Each row is a point. Each copy is the shape, with its points in the same order, stretched, turned, moved and blurred by noise. Is it also mirrored, or only turned?
(in the rows, 128 means zero)

Shape:
[[102 156]
 [156 109]
 [100  82]
 [152  92]
 [102 147]]
Copy 1 (5 x 2):
[[143  80]
 [126 184]
 [170 148]
 [137 193]
 [146  82]]
Copy 1 is: only turned
Copy 2 (5 x 2):
[[110 167]
 [130  91]
 [178 151]
 [145  91]
 [120 164]]
Copy 2 is: mirrored
Copy 3 (5 x 2):
[[130 141]
 [113  98]
 [ 80 127]
 [103  94]
 [120 148]]
Copy 3 is: only turned

Shape, 6 rows:
[[114 106 100]
 [155 107 130]
 [ 77 104  92]
 [139 115 157]
 [ 92 155 107]
 [155 171 159]]
Copy 1:
[[166 148 131]
 [155  90  98]
 [158 193 140]
 [115 100  98]
 [114 164 168]
 [ 83  73 133]]
Copy 1 is: only turned
Copy 2, 6 rows:
[[105  90 133]
 [141 111 101]
 [ 74  78 149]
 [120 134  88]
 [ 89 134 162]
 [139 185 114]]
Copy 2 is: mirrored

Shape, 9 rows:
[[103 114 151 143]
 [115 105 155 116]
 [ 93  83 127 120]
 [127 144 136  60]
 [140 183  99 109]
 [ 75 125 151 125]
 [169 161 110 108]
 [110  78 152 164]
 [134 125 137 143]]
Copy 1, 9 rows:
[[123  95 157 103]
 [141 103 164 128]
 [159 116 150 106]
 [173 105 119 202]
 [132 125  83 193]
 [141  77 139 104]
 [129 139 112 199]
 [115 111 185  74]
 [115 117 147 129]]
Copy 1 is: mirrored
Copy 2:
[[120 128  92  87]
 [135 140 118  89]
 [104 123 131  50]
 [135 194 158 103]
 [102 168 130 166]
 [107 161  87  75]
 [130 151 146 175]
 [125  74 103  75]
 [133 113 103 129]]
Copy 2 is: mirrored

Shape:
[[173 134 176 116  80 107]
 [155 116 185 123 117 125]
 [106 174  88 113 161 119]
 [122 137  94  92 155 124]
 [ 75 147  93 110 119 160]
 [125  94 167 122 117 170]
 [143 178  58 156 160 120]
 [131 107 148 122  89 147]
 [ 78 165  95 141 159 112]
 [ 78  84 132 116 116 143]
 [151  85 154 118  98  95]]
Copy 1, 11 rows:
[[ 81 156 135 133 150 181]
 [ 97 137 167  96 129 165]
 [117  93  67 113 141  83]
 [ 92  93 102 129 128  88]
 [126  64  60 129 146 134]
 [123  96 156 100 116 169]
 [132 139  59 147  99  64]
 [112 105 140 139 139 173]
 [154  91  70 115 159  85]
 [142  58 152 120 166 153]
 [104 121 188 150 160 149]]
Copy 1 is: only turned
Copy 2, 11 rows:
[[ 87 195 155  93 146 180]
 [107 167 157  72 148 148]
 [155  97  83 208 130 130]
 [146  99 108 186 167 117]
 [187 104 148 203 116 128]
 [136 125 175  93 143 119]
 [131 120  70 209  97  74]
 [137 158 171 107 133 133]
 [187 117  91 195 102 112]
 [190 120 165 139 145 111]
 [117 193 148  83 165 134]]
Copy 2 is: only turned
Copy 3 (11 x 6):
[[177 139  84 118 157 101]
 [171 138  97 121 123 130]
 [ 99  96 139 119 176 139]
 [ 98 110 115 126 153 151]
 [115  64 118 120 112 105]
 [168  99  95 122  71 134]
 [ 95  99 124  81 188 158]
 [162 100  87 111  92 108]
 [ 91 102 150 105 151 117]
 [129 102 101 123  59 107]
 [145 148  76 113 118 115]]
Copy 3 is: only turned
Copy 4, 11 rows:
[[166 142  98 107 118  98]
 [162 122  95 139 117 124]
 [112 108 153 131 154 112]
 [125 123 136 160 158 121]
 [135 121 179 174 128 123]
 [163 124 115 165 115 134]
 [ 85  98 138 144 141  87]
 [165 145 130 150 110 119]
 [ 96 102 158 128 130 124]
 [140 137 146 172 105 148]
 [137 153 101 128 107 130]]
Copy 4 is: only turned
